Each wall is flat, endless, passes through zero and stands at right angles to its row. A trip goes straight from one point to another. List the walls that it crosses, first one first.

Walls:
(1): [-18  12   9]
(2): [-25   4  21]
(3): [-2  5 21]
(4): [ 8 23 25]
(5): [ 26 -11 -20]
Trips:
[-29  14   6] to [-3 50 -3] -> none
[  3 -39 -20] to [-58 -35  -6] -> 2, 5, 1
[-20  15  22] to [-25   5   6] -> none
[-11   6 -26] to [-35 -60   6] -> 2, 5, 1
[25  1 -4] to [-3 -4 16] -> 3, 2, 5, 1

Walls:
(1): [  4 -18 -10  -8  -1 -38 -30  -7]
(2): [ -2   6  -4 -26 -37  -5  29 -37]
(3): [  2 -20 -21   6  19 -41   5  -5]
(4): [-10   1   3 -23  60 -20   8  -3]
(5): [-26  28   7  24 -21   2  -5 -35]
(6): [-14   3 -32   9 -18  -6 -10  12]
Trips:
[ 27   9  -3  -6 -12  -6  22  -5] to [ 5 15 18 20 20 20 35 -5] -> 3, 5, 4, 2
[11 12  5 33 17 -3 -5  6] to [ -6  -1 -18  -4  -9   0  -2  15] -> 6, 4, 5, 1
[-13  -9 -23 -29  -9  33 -54  -5] to [  7   1  -6 -18 -15 -13  -1 -47] -> 5, 2, 3, 6
[ -2  13 -24  26  15 -26   4 -26] to [-10 -38  27  16  15  14   9  30] -> 2, 6, 5, 1, 3
[-28 -10 -21  -3 -34   9  11  13] to [  3  -4 -15   9 -28  -9  15 -15] -> 3, 1

Walls:
(1): [ -5  25   7   5 -21  14 -37   2 -28 -37  37 -11]
(2): [ 27  -1   1  30   4  19 -25   9  21   4  -3  50]
(3): [ 19 -13 -56   1  -8 -18  24   4 -23  40 -43 -32]
(4): [ 19 -11  -5  32   6 -27  16  39  -1  27  43 -12]
(5): [ 37  14  -8 -17  11 -19  26  38 -16  12 -13 -24]
(6): [ 34 -52  20   1  42  33  19  18 -14 -36  25   6]
(7): [ 13  -8  -8  -2   6 -37  -5 -19   9 -15  -2 -44]
(8): [ -1  12  -6  11 -21 -39 -18 -22  33  19 -29 -35]
Trips:
[-18  13  16  -8  24  -3   6  17   7   6  26 -25] to [ 31 -13  -3 -45  24  -5  16  -1  -4   6 -34  -5] -> 1, 3, 4
[  5  -1 -17 -29  -9 -25 -11  27  -1 -48 -59 -23] to [  3   4  10 -33  60  18  11  -1  -9  -2  11  -2] -> 6, 8, 3, 7
[ 29 -27   3  -5  -2   4 -41  35  -7 -30 -12 -17] to [-45 -12  26 -13 -10  27   7 -17   6   2 -13  17] -> 4, 5, 7, 2, 1, 6

Walls:
(1): [ -5 -13  21  -3  14 -13  -4 -31  24   2  -7 -42 -11  -4  23  25   2 -39
 -16 -15  24 -28  25  -3]
(2): [  2  25 -11  -6  38  -8 -11   7  36  16 -36 -10 -24  12  12 -10  38  17
   3 -15  31  11 -20 -21]
(3): [  1  23  22  10  15   5  21 -18   7  -2 -24  58   0 -19  11 -41  27  30
 -21   8  -7 -20  -1   7]
(4): [ 21  -3 -14   8   2 -41  11  28  10  -4 -38  27  35  -9  10  11  10   9
   0 -16 -30  15  37  -3]
(5): [ -2   0  10   0   1   6 -15 -19   4   8  18   5 -15  19 -17   4  32  -8
 -24 -15  19  42   0   5]
(6): [-12  24 -15  17   8  24  -3 -10  13 -27   8   8  13   9 -12  11  -5  -9
  13 -37  10   6 -26   8]
(7): [-19 -11  -2  59   4   9   4  -9  -3 -16  16  -3 -26 -18  22  55 -34 -23
  -1 -17  11 -35 -11  -1]
(8): [ -3 -10  -4   6 -12   0 -17  21 -23 -10   4 -12 -23  12 -13 -16 -26  -5
  14   5 -24  -9   2  16]
(9): [-11  -6  14   2 -30   1 -12   6  -4   5   0  -3  39   9  24 -12 -42  -8
  -3  33  -7   0  24  10]
(10): [  6  -6  -1  10 -12  13  -5 -18   7   9 -27  37 -10   2   7  19  20  -6
  14   4 -22  10  -1  15]
(11): [-19  -3  32 -28  26  -7  -9  -8  -8  13 -19  -7 -17 -16 -22 -32  -9   1
 -42   2  11 -23 -12  34]
Trips:
[ -7  38 -21  23  18  20  16  -1  12  -7   8  -5   9  25   1  16  15  14
  -9 -15   2 -30 -38  21] to [-16 -18 -38  17  18   9  -6 -27   8  25   9  -1 -20 -19 -43 -17 -13 -13
 -12   5 -11  42  -1   1] -> 5, 10, 11, 3, 8, 7, 2
[ 33 -25  20  24 -32   3  29  14  17  20  19  14  -7 -18  -1   9  53   2
   2  12  -5 -12   1 -26] to [ 37  14 -25 -30  20 -12   7  -5  -4   3 -27  -1  16  15 -45  23  -9  38
  10  -8  -2   4  -9  16] -> 7, 2, 5, 6, 3, 11

Walls:
(1): [ 28   5  21 -12  -4 -21   5 -20  17 -13  -4  20 -22 -15   6   5 -14  21
   0  -2  24  19 -16  18  17 -10  17  11  28   3 -19 -11  23   2  16  -4
 -11  -4 -19  -9  28   3 -12 -14   9  30   0  -4]
(2): [-11  -8 -29   6  10  28  -5   1  16  15  -7  18 -22   3   0  16   4  10
  20  10 -16  20  -8 -11  33  20  -5 -15  10 -24  20   0  20  22  19  -1
  12 -11 -29  11   0  -2  -1  -8  -4   5 -11  -4]
(3): [ -1  11   1  14  -6   3  -8  23   0  14 -14  21  18  11 -18 -14 -17 -17
  -2 -17  27   8  13 -15   2   7   4   7  10  42 -34  17   3   7   1  -3
 -25  17  26  -4 -11   8  19 -13  15   1  30   4]
(4): [ 11   7 -24   2  -2  31   8 -33  14  -5  -4 -30   0  37  -8   5 -22  -7
  -5 -11   4   1  -8 -28  -6 -17  -8  -3  16  41  -6  -2  -8   5  -7 -31
 -12  11   2  -3 -11   3   7 -32 -40  11  35   7]
(5): [-26  33  10  -9   9 -32   5 -20  -7  -8   8  14 -24 -21  15  -7   1  18
  -9  -8  -1 -18   9 -19   1  20   4  12   0  17  13   1  -4 -13  -1 -19
  -2   8  32  -5  -4 -37 -25  33  -9  13 -21  -2]
(6): [-32 -17   2  25  32 -11   4 -22 -29  -2 -22  -5   4   2  -5   1   8 -27
 -18  -4  -5  -6 -30   3 -10   7  -3  21   7 -22  20 -21 -12 -16   8   4
 -18  15  33 -19  -5   4  -8  -7  14  -8 -22 -12]
Trips:
[-18 -10  10   1  10   1 -14  -5  18 -17   7  -7   9  16 -20   8  22  -7
  31 -12  -7  -4   1  17  -9 -25  19   2  17 -27 -25 -26   7  -1  23   4
 -20 -39  -7  -3  11   6 -15 -16   5 -10  -8  11] to [ 26  12 -35  -8 -17 -11  -6  -1  23  -2  -9  -6 -12 -10  -8   0   0  24
  -8 -10 -20 -37   9  23 -19  16  -3   5  13  25 -10 -10  25 -23  -5  -2
  -2  19   2  15  -5   8 -26  39  -6   4   6   7] -> 2, 6, 5, 4
[ 38  -8   6  22 -16 -18  -1  16 -29  -5 -17   1  21   3  -2 -15  14 -10
 -33  -4 -27  -4   1 -15 -11  -3 -20 -10 -26  18  -2 -29   2   2  -8  11
 -44 -22  14  10 -25  11  21  27 -10 -10  29  20] to [-20  -1 -38   9   5  -1   7   7   7  -8 -14  -4  -6  36 -12  28 -28  -8
   1  -9  -4 -21  12  17   4 -16 -19  -8 -17   0 -20  15  -2 -24 -23  30
   6 -12   4  28 -33  -1   4  -5  -4  20   6 -17] -> 6, 2
[  3  -2  34  36   0  29  -8 -14  10  11 -15   8   1  -1  15 -10 -13  -7
  29 -44  -3   2 -19  17  21   2  25 -19  22  40  -1 -25   7  12  -6 -16
   3  11 -13   9  36 -14   4   2 -11  -3  17  28] to [ 14   5  -3 -13  21  -7  -2 -10  -3   5  -4   6  12 -31   7  -8 -16   0
  -5  47  10   7 -10   9  -4  22  -1   8  13   7  25 -12  -1 -22  10  19
 -29  -6  13  22  13  18  18 -16  14  -7  17 -28] -> 6, 4, 2
[-15  -1  -7  -6   0   2  -8 -15 -15  -1 -42  10   7  24 -19   9 -19  -5
  -8  -9  -1  -4  28   2 -46  17  -2   7 -17 -14  -7 -25  -1  -3   9   3
  -9 -35  19  -1  14  -1 -20   8   1   1  27   5] to [ 13  -1 -19   9   7   6 -11  -3  -6  -7   8 -24   9 -20   9   9  15  23
 -11  -3   4  11  -7  -7   9   6 -24   3  12  13  -2 -37 -19  -3   4  -1
  10   3 -14   6 -12  -2  -1 -22  21 -15  15  10] -> 5, 3, 2

Walls:
(1): [ 19 -11  15  -5   8 -13 -43  -1  -2 -20  -1   2 -24 -27 -27  16  -1 -28
  -6  36 -13 -11  19 -10 -25   5 -23   7  14  17  12  -6   3   8  11   7
 -12  -2  11   1 -13 -16  -7 -11  -2   1  -3  18]
(2): [  2  31 -21  21  51 -11 -14  11  -2 -34  30  14 -31   4  12  21  -1 -14
 -11  16 -12   5 -14 -19  37  16  -3 -11  13 -12  19 -20  10  21   5  11
 -17   9   3  -9  -3 -28  21 -23   0 -23  21 -14]
(3): [ 10 -23 -11   0 -14 -30 -23 -10   7 -21 -24   6   7  27 -16  -3  10  18
  -2  21 -35   3   9   3   7   1  -1 -11  17  14   3   1 -12   8  24 -16
  -2  17 -13  -7 -11  -1   7  28  -5  -6  -3 -19]
(4): [ 53  -5 -11  27   6   3  -1 -11  16  21  -1  16   4  -7 -10   7   5  -8
  -7  -2 -30  19 -27  19  46   1  -5  25  19  -4   2  -7   2  -8  31 -15
  31  16   8  -1 -17 -15   0  31  27  -9  -8  14]
(5): [-24 -30  15 -24 -13 -21  36  -8   9   5 -12  23  30   6  15  27 -25  -1
   6  -4  -2  32  25  18   1   5  19  16   6  -4  21 -19  -3  17  15   0
   8  50  21  17   0   0   0   7  -6 -12   7   5]
(6): [-17  -9   2  34  12  -8   5 -25 -13  17  -9 -46 -32  -1 -11  18   1  -5
  23 -24 -13  17  -6  26 -30   1   1 -13  49  14   5  12 -12 -22   7   1
  12   4  -5 -14   3   9 -13   7   8   7 -23 -16]
(7): [ 27  38 -24  35   7  12  -6  24  28 -11 -21 -24 -11  -9 -21  -7 -10 -17
 -25  -7  17 -22 -37  11  18 -40  10  12 -36 -17  21 -24  15   8 -13 -14
  21  -4  -3  11   5   9  22   0 -43  -9 -19 -13]
(8): [-15   3 -29  11 -12   5  11  28  17  25 -21   6   2 -20  18  42   0  11
  25  -8  27  -9  20   1 -17 -20 -15  -7 -13  -5 -18  10 -21  36  17  -4
 -15  -5 -22  -1 -13 -27  -8  21  -3  -7   8  -2]
(9): [  1  -4 -18  50   3 -23  -5 -21 -14   9 -19   9 -20  19   6   4 -35   1
  27   4  -9  -6  -4 -10   8 -11   4 -13  -3  -3   4   4 -38  -7  20  30
 -17  13  -9 -49  10 -12  28  -4  -4 -20 -26  -5]
(10): [-41 -16   6 -32  19  22  12  -3  -5  13  11   7  16 -18 -10 -18   5   5
  -3  -2 -17 -12  20  18  -9 -44   4 -29 -20  52   6   5  -4  13  -7  28
   6 -24 -12  -3  59 -12   9  -7 -44   5  16 -12]
(11): [-11  20  32  -3 -25 -25  -2  -8  -3   4  -2 -33   4 -42 -10  -5  -4 -18
  14 -33 -25 -19  -8 -15 -41 -24 -20  -9  21  -3 -10 -14 -37  12  22 -23
  -1   8   9   5 -10  -7  -6  -7   3   7 -29  18]
(12): [  9  -7   3  20   7  17  -4  -8  28  11   5  10 -15 -25  10  27  -7  -1
   2 -35 -11  47 -19 -33  33  43 -29 -11  29   4  -1 -12  -8  11  10 -10
  -5  -5 -26  -4 -16 -33  13   9 -25 -21  -8   6]
Trips:
[  2  23  -4 -21  -5   3 -45  -4 -28 -18 -12 -23  39  -8  16 -15 -16   7
 -30  14 -10  13   9   4 -12  -5   1   7 -16  26  10  -1  20  -8  27  -7
  12 -18  13  10 -15  -8 -11   5 -38  10   6  -2] to [ 27   6 -28   7 -18 -12  15  33  -1  19  24 -11  22 -10   5  -1  -5  -9
  10   6  -2   1  18  -1  29 -12  -4   3  -4   0  -3  25  -6 -15   3 -10
  36  -8  -1 -36 -12 -20  -3 -23 -13  22  21 -20] -> 11, 4, 8, 1, 3, 9, 2
[-24   3   8   5   7  20   5   4  -5 -21  23 -29  25 -47   2 -12 -16  18
  16 -22  29  18 -25  19  16  10  18  -3  -2 -15   7  -8  25  -5  22   6
  12  -7  -1  -6   3 -20 -27 -32  -6  -8   3 -14] to [ 27  18  11  -4   1  -6 -23  14   0  -6   4 -29 -29  -4 -27   2  -2  -9
   2 -25   0  28  25  -9  -2 -22 -18 -22  25  18  -3  50  18   1  23   3
 -19  15  21  12  -6 -15  28  23 -22  25 -31  -7] -> 5, 1, 4, 3, 8, 9, 10
[  1  16   9  19  19  11   9  25 -30  -8 -24 -11 -36 -12   8 -11  11 -19
 -22  -5  -1  -6   8  -1 -23  -2 -42  26 -15  17   2  10 -21  -3  20 -31
  12 -19 -38  11  14 -23 -11  -2 -19  41   5  -4] to [-23  -4   3  10  -7  33 -28  14   0  12 -24 -21 -10 -22 -12   9   0  -9
   1  30  -3   6  13 -14  -4  27 -14  29   1 -22   9  -3   3 -18 -21 -11
  18   2   0 -10   8  10 -27  14  15 -19   4  -5] -> 10, 4, 11

Walls:
(1): [-21   6   0  -5   6   5  -8  -4  -3   9 -14 -14   4   0   4  28  -2 -12
  -1 -27  -8 -17  18  -4  42  -6 -28   5  29  -6 -12  -8   2   1 -28   1
  11  -6 -10   4   0  -3 -24  12  23  18  18 -26]
(2): [ -8 -18   5 -17  -7  11  -1  15   6 -17  17   0  49   7  14   7 -25   4
  19  18  -5  14  -8  -7  -9   4  -6  33 -16 -10  -6 -27  25 -17  -7  21
  25  26 -30  10  -2  -6 -31 -20 -34   9  -2 -17]
(3): [-13  13   2  -3   5 -18 -15   1   6  -8  11  13  -2  30 -14  34  -5 -28
 -26   8  -5 -24  30  -7 -16  14  20  15   5 -24 -12   0 -36   8   4  -9
 -12 -13 -20  35 -33 -18  -1   5  14  -3   0  -2]
(4): [  0  -5 -20 -13  -6  17 -23 -21  11 -13 -12   7 -10   9   1  20  13  -2
  24  26 -60  -9  15 -21  -2  -2  -4   5  -8 -16  13 -29  24 -38   2 -17
 -26  -9  25  11  12  30  16  22  37 -24   3   9]
(5): [ 18  13  19 -21   7 -13  -3  -6  27 -16  27   1  17  -3 -12 -19 -13  11
  -6  21 -25   2 -13  -4   6  -2  -8  32  17  21 -12   3   4  20  20   1
  -2 -16  -3 -19   6  16 -37   8 -20  -8   3  11]
(6): [ -1  -5  28   8  -3 -16   8  -6  21 -12  -9  -9  -3  -7  -2   7 -21  -5
   1  -6   8   5 -14  17   4  -4  11  -8  -6 -24  -8  38  32  10 -11   8
  26  -6  19  27   8  -2   8 -20   7  34 -23   6]
Trips:
[ -8  25 -18  -8   8   1   6  -4  -2   1  -4  35  13 -13   3  -6  -3  15
   8  16  10 -11  14  28  -7  11  16 -29 -23  17  19   7  -9  -3 -13   0
  19   9  -3 -15   7   0 -12  -8 -19 -14  -1 -11] to [ -9   4  -4   3 -31   4  -6  -8 -17  17 -20  -5 -19  14  -1  19 -26  12
   4  10   6  14   5 -21  -2  -5  29  -2 -49   7  -7  34   9 -20 -12  -3
  -1   4 -43 -33  16  -6  -7  -5  23  15 -12 -12] -> 6
[ 48  26   6  12  22  -4  36 -41 -50  -6 -15   1  34 -24  -1  16 -33  -6
   7 -12  15  -5  16 -17 -20  15  -3  14 -14 -21 -22  14 -12 -20   8  -9
  18   1  18  17   0  18   6 -10  13  -7 -31 -11] to [-33  -3   0   9 -29  11  -5  -9  21  12 -12   1  -7  17  11  -8  -8  30
  25  -4 -15   8 -32  -4  -8   5  15  -2  21 -12 -14  -6  12 -34 -22  -1
  17  -3   7   2   2  15 -28   9 -30  -4 -15  -6] -> 4, 3, 1, 5
[ 12  -1  -2  -9  -4 -12  28  -7  -4  22  -3 -14  10 -36   6   3  19   1
 -31  11  -4 -14  23 -32  26 -27 -24  19 -15  10 -15 -21 -10  -6   4 -33
 -10   5   8  14   3 -27  31  -5   1 -15   6  26] to [-18   5  -3  -7 -32  14  -8  13  -3  23   2  45   0  -7   9 -12 -18 -24
   2  12  15 -19  18 -28 -13  20 -12  -3  -7  -7  -5 -23 -14 -23   3 -17
 -21   1   9 -15   6   1   3  15  30  25 -17 -16] -> none
[ 14   9  25   4  -1  -1   4   8  27 -16   8  -4   2   0  14  25  21   1
  12 -15  -8  -7  -4  -7  15  22   1 -24  -5  49 -11  19  17  19 -15  36
   2   1 -10  13   4 -13 -27   4  17  29 -22   6] to [  7   8 -16  -1  24  23 -16 -12 -26  25 -12 -14  -2  12  -5  12  29 -13
  10  -6  12  16 -10 -45   7   1  -7  19 -15  -2 -26  -5  -2  19 -15   0
   9   4   8  18  20  15  33  23  -9  -9 -10  13] -> 2, 5, 4, 6
[  5   6  -2   8  -9  -4   4  -8  34 -18   1   7 -10  31  -3 -19  23   1
 -21   1   8  43 -20  10  -4  -6  23  19  -5  23  -8 -18  23 -24 -38   0
   7  -9  -8  -1  11  14  -3  -7  10  -8 -38   9] to [ 19  -8 -25  12 -10  -1  13   6 -16  23  18  -6  24  -8 -28  16 -21 -17
 -14  34 -29   9   5 -16  17  -3  35 -20  13  -5 -33 -23  -7  -8  31  -1
  -6  14 -13   6  12   8   1   0  21 -14   0 -19] -> 6, 3
[  5 -10  21  12  -6 -14 -25   4  16   5 -15  -4   4  -5  22   5  -1  17
  -6  25   3  -5  17  24  13 -15 -12   7  -5 -25 -17  19 -11   2 -22  -6
   9  16  -5 -49 -14  14 -14   4  12  -8   4 -10] to [  1 -27 -31 -22   3 -38  -5  -8  -8  -8  28 -26  15   4   5  27  -4   2
  -9 -12  15 -11   7   4   6   8  13  -9 -27  16  -3   3  14  14   7   8
  21   1  -9 -16   3  -2  20  29  -9  11 -13   5] -> 3, 5, 1
[  7  18  29  -7  15  11  11 -19 -14  -3  -7   8  13  -1  25  15  18  -3
 -25   1   4  10  -3  -7  -3  21  -5 -12   2   3 -10   7   6   5  11 -17
  -7  13  22   6  -7   1  11  15  23   1 -22  16] to [ -4 -16   9   7 -24  30   7   4 -22 -13  -3 -24  -2  -4 -19   4 -16 -11
  12  22 -27   5 -23  -5   6  35   9  14  15  17  12  12  -9   3  33 -12
 -20 -25  17  -9   4  16  16  16  -1  10   0 -10] -> 5, 3, 6
